Each row of a before or after table is a point. The points were changed in one or more steps. Then noise was added and the rows were shuffled. The steps act on columns, c1 being the first. Name the steps. A step turns or swaps two columns, mirrors them in a line or flattens them onto one, adds a multiple of one to another, or multiplies or shifts one. Angles are multiples of 10 degrees, from the lower column toward the higher: turns from -170 to 170, lines from 10 to 170 but not 90. Use the fewest steps. Two steps may share a column if one is a turn and the other turns, adds or multiplies; they go together, in the order done. Otherwise the lowest column goes first.
In the rows, zero is written as 128.

Before (14 x 2):
[[ 83 126]
 [ 86 118]
 [201 126]
 [109 109]
 [ 94 121]
 [144 133]
 [155 137]
 [131 109]
 [144 122]
 [ 94 186]
 [123 124]
 [110 124]
 [174 110]
 [139 145]]
After (14 x 2):
[[112 147]
 [203 125]
 [116 125]
 [203 108]
 [152 123]
 [101 119]
 [  7 186]
 [129 124]
 [105 121]
 [142 137]
 [159 107]
 [137 111]
 [ 87 127]
 [137 134]]
Steps: add -1.5 times c2 to c1

Before (11 x 6):
[[ 91 146  81 134  97 143]
 [156 124 145 121  79 153]
 [128  88  62 150 135  64]
 [166 173 128  87 150 189]
 [131 123  95 137 109 184]
 [ 92  79  65 123 111 132]
 [103 169 136 170 119 208]
 [ 85  88 193 106 167 150]
 [136 125 145  61 174 179]
 [ 90  72 146  52  22 130]
 [ 98  95 156 102 110 149]]
After (11 x 6):
[[ 88 147 127 102 166 148]
 [ 79 124 130  52 250 129]
 [122 123 129 137 163 185]
 [127 154 125  62 106 179]
 [ 76 182 128 106 120 149]
 [ 94  89 130 169 137 207]
 [ 80  97 127 134 152 143]
 [147 107 129 121 180 153]
 [ 82 161 128 123 169 132]
 [117 165 127 149 124  63]
 [157 100 127  88 104 188]]
Steps: shift c1 by -10; turn c2 and c5 by -150 degrees; add 0.3 times c6 to c5; multiply c3 by 0

Before (12 x 9):
[[101 178 148 109 124  96 104 105 122]
 [122 155 121 125 111 130 153  91 140]
 [110 107 197 173  92 143 174  72 119]
 [118  45 108 138 108  91 152  79  96]
 [ 97 116 189 149 120 133 179 146 112]
 [122 149 156 163 167 105 123 123 104]
 [ 98 125 171 131 111 214 180 151  79]
 [176  94 108 150 115 143  84 169 160]
 [146  94 183 125 137 145 166  68 158]
 [172 133 210 182 143 107 158 174 112]
 [135 124 124 192 142 138 146 106 134]
 [125  65 116 212 109 173 154 126 183]]
After (12 x 9):
[[164 139 159 122 166 138 107 152 109]
 [142 193 179 156 111  90 209  49  87]
 [133  45 101  75 115  86  82 121 154]
 [185 146 124  99 141 148 158 114 135]
 [158 184 192 148 118 111 214 125 123]
 [208 116 109 105 109 122 208  85 182]
 [162 172 211  66 144  84 171 158 128]
 [127 181 120 136 113 162 149 120 139]
 [116 138 147 157 124 157  59 154 126]
 [176 172 198 131  91 181 212 103 130]
 [142  95 112 131 105 182 220 156  94]
 [119 151 179 112 137 183 207 102 168]]
Steps: turn c1 and c4 by -110 degrees; multiply c7 by 2; turn c2 and c7 by -40 degrees; turn c3 and c9 by 10 degrees; mirror c6 and c8 in the line at 130 degrees

Before (11 x 12):
[[186 117 118 114 109 145  97 107 184 136 129 136]
 [169 138 133 121 109 119 157  73 111 138 105 103]
 [144 146 165 144  89 156  91 141 137 106  78  73]
 [102 124 159 167 160  90 118  98 155  79 156 117]
 [137 142 114 149 123  85 131 153 182  77 131  49]
 [136  93  99 164 133 151  80 134 171 138 158  94]
 [143 137 142  92 170  84 148  67 105 141  86 130]
 [142  93 122 158 103  83  98 149 132 139 139 128]
 [ 97  82 180 108 164 100 133  87 163  83 142 103]
 [111  90  94 108 128 123  73 125 129  78 151  87]
 [116 140 104  99 116  88 105  99 167 123 139  74]]
After (11 x 12):
[[138 252 156 115 143 160  80  94 139 112 141  93]
 [116  66 150 146 126  94 105  80 126 131 116  74]
 [186 133 137 147 117 143  96  69 131 117 133 136]
 [137 124 151 102 134  90 130  93 149 176 114  52]
 [140 240 131 119 112  92  99 135 135 115 115 129]
 [102 185 108  96 170 101 121  89 121 182 121 116]
 [169  98 121 129 120 114 158 115 107 121 123 102]
 [110 186 171 165 136 133  73 124 127 171 132  88]
 [144 111  95 104  99 137  92 127 134 157 133  74]
 [ 97 200  85 169 173 106 134  75 120 181 121 104]
 [144  63 111 156 180  77 148 117 101 119 108 129]]
Steps: turn c2 and c4 by -150 degrees; multiply c2 by 2.5; turn c3 and c10 by 170 degrees; shift c5 by 10; flatten c6 and c11 onto the line at 20 degrees; turn c8 and c9 by 60 degrees; multiply c9 by 0.4

Before (11 x 20):
[[134 118 163 130 112 142 111 107 115 141 129 133  81 124 122 109 124 114
  158 120]
 [ 97 105 142  94 117 106 132 103 125 116 151 144 169 120 131 123 113 129
  131 118]
 [122 150 142  55 127 112 132 110 126 149 128 120 126 120 137 105 147 135
  109 116]
 [ 96 116 172 152 126 169 131 144 100 129 120 124 129 120 131  97 150 142
  126 149]
 [127 104 137 155 124 112 125 171 109 115 120 136 136 132 123 168  99 134
  115 137]
 [118 130 133 145 122 134  78 103 103 125 129 145 152 125 110 112  97 141
  120 131]
 [ 99 180 136 150 149 107 114 151  94 120 134 141 153 119 105 106 124  99
  122 123]
 [111 113 131 141 114 111 129 104 117 138 129 126 127 122 129 129 147 136
  137 111]
 [106 112 146 139 139 181 118 144 102 128 142 128 165 139 129 144 115 107
  106 146]
 [145 106 134  83 124 109 114 107 109 136 141 120 129 122 133 137 152 124
  114 196]
 [117 108 144 149 138 128 133 175 123 249 119 123 170 130 128 117 143 126
  138 121]]
After (11 x 20):
[[100 180 124 149 154 107  93 118  95 122 135 140 150 152 106 106 135  99
  124 122]
 [144 104 153  83 123 110  94 123 109 136 141 120 130 107 135 136 134 125
  119 196]
 [ 98 117 149 151 126 168 111 118  99 129 120 123 129 144 131  97 172 141
  127 149]
 [127 103  97 156 125 113 104 132 109 115 121 136 136 170 122 167 138 134
  119 138]
 [123 150 146  55 126 112 112 120 126 148 127 121 126 109 137 105 142 134
  115 117]
 [135 117 124 129 105 143  91 126 116 141 129 132  84 107 122 109 163 114
  150 120]
 [118 130  98 146 127 135  60 124 104 126 128 144 153 104 110 113 133 140
  122 131]
 [106 111 114 139 145 180  98 139 101 127 143 127 164 144 130 143 146 109
  113 145]
 [ 96 105 113  93 124 106 112 119 126 114 152 145 169 104 130 125 142 129
  129 120]
 [118 108 142 151 144 127 114 130 123 250 118 123 168 177 128 117 144 125
  135 121]
 [110 113 146 141 114 111 108 122 118 138 129 126 130 104 130 129 131 136
  133 111]]
Steps: swap c3 and c17; turn c5 and c13 by -10 degrees; shift c7 by -20; swap c8 and c14; multiply c19 by 0.7

Before (9 x 32):
[[124 103 105  86 109 151 175 154 138 150 121 109 154 130 118 117 124 104
   93 118 150 114  85 145 133 139 144 134 114  93 115 139]
 [120  70 131 124 143 146 153 135 129 144 149 139 144  91 133 187 137 108
  130 117 145  88  94 151 164 106 120 128 139 153 115 111]
 [128 140 119  82 121 137 107 150 130 102 148  68 143 109 139 137 141 136
  108 117 134 114 114 122 129 119 132 131 139 113 102 119]
 [125 140 149 176 137  89 103 137 121 105 137 115 159 129 145 126  97 147
  157  91  68 114 124 118 139 103 145 120 108  88 139 132]
 [105  82 149 123 141 123 119 141 159 147 124 131 151  84 146 106 124 145
  153 105  98 145  85 144 148 128 161  92 111 155 145 106]
 [128 128 149 127  86 144 118 126 128 145 150 174 157 102 134 126 136 141
  146 104 165 158 105 140 156 130 133 118 110 114 146 138]
 [110 114 124  93 130 113 141 140 121 116 187 136 144 114 129 109  74  95
  158  94 151 132  71 153 130 100 134 128 152 154 120 127]
 [122 136 125 139 136 132 118 152 138 117 161 154  70 132 136 118 123 146
  142 249 152 114  77 136 128 123 154 139 135  96 103 132]
 [119 134 135  88 114 157 241 137 128 147 174 114 157 143 143 129 137  83
  146 103 131 117 196  83 192 109 139 111 127 136  98 137]]
After (9 x 32):
[[127 139 120 113 121 137 106 150 130 102 148 125 144 109 139 142 141 130
   65 118 136 115 113 120 128 119 132 132 139 112 102 119]
 [103  83 150 153 142 123 120 142 161 149 125  93 151  86 146 123 124 147
  139 106  98 146  84 144 149 127 161  93 111 154 145 106]
 [109 115 124 123 129 112 140 140 120 115 188  88 145 113 128  92  75 117
  146  95 151 131  69 152 129  98 135 127 152 155 119 129]
 [122 135 125 170 137 132 117 152 137 117 160 121  70 132 137 131 124 143
  158 251 153 113  77 135 130 124 154 139 134  96 103 131]
 [118  72 130 154 144 147 153 135 129 145 151 131 144  90 132 160 136  89
  141 117 145  87  94 152 164 106 119 128 139 153 114 109]
 [128 128 149 158  86 144 118 127 129 146 150 125 156 104 135 134 136 135
  177 103 166 159 104 139 156 129 134 118 110 115 146 137]
 [125 141 147 208 138  89 102 137 122 105 138  78 159 130 146 139  97 141
  127  93  67 115 124 116 139 103 144 120 108  88 138 133]
 [119 134 134 120 114 156 241 136 126 146 173  93 159 143 144 100 137 103
  121 103 133 117 196  83 191 110 138 111 126 136 100 138]
 [125 103 107 119 109 151 175 155 139 151 120 170 154 131 117 104 125 119
   98 117 151 115  86 145 133 138 144 135 114  92 115 141]]
Steps: shift c4 by 30; turn c12 and c19 by 70 degrees; multiply c12 by 1.6; turn c16 and c18 by -40 degrees; multiply c18 by 0.7
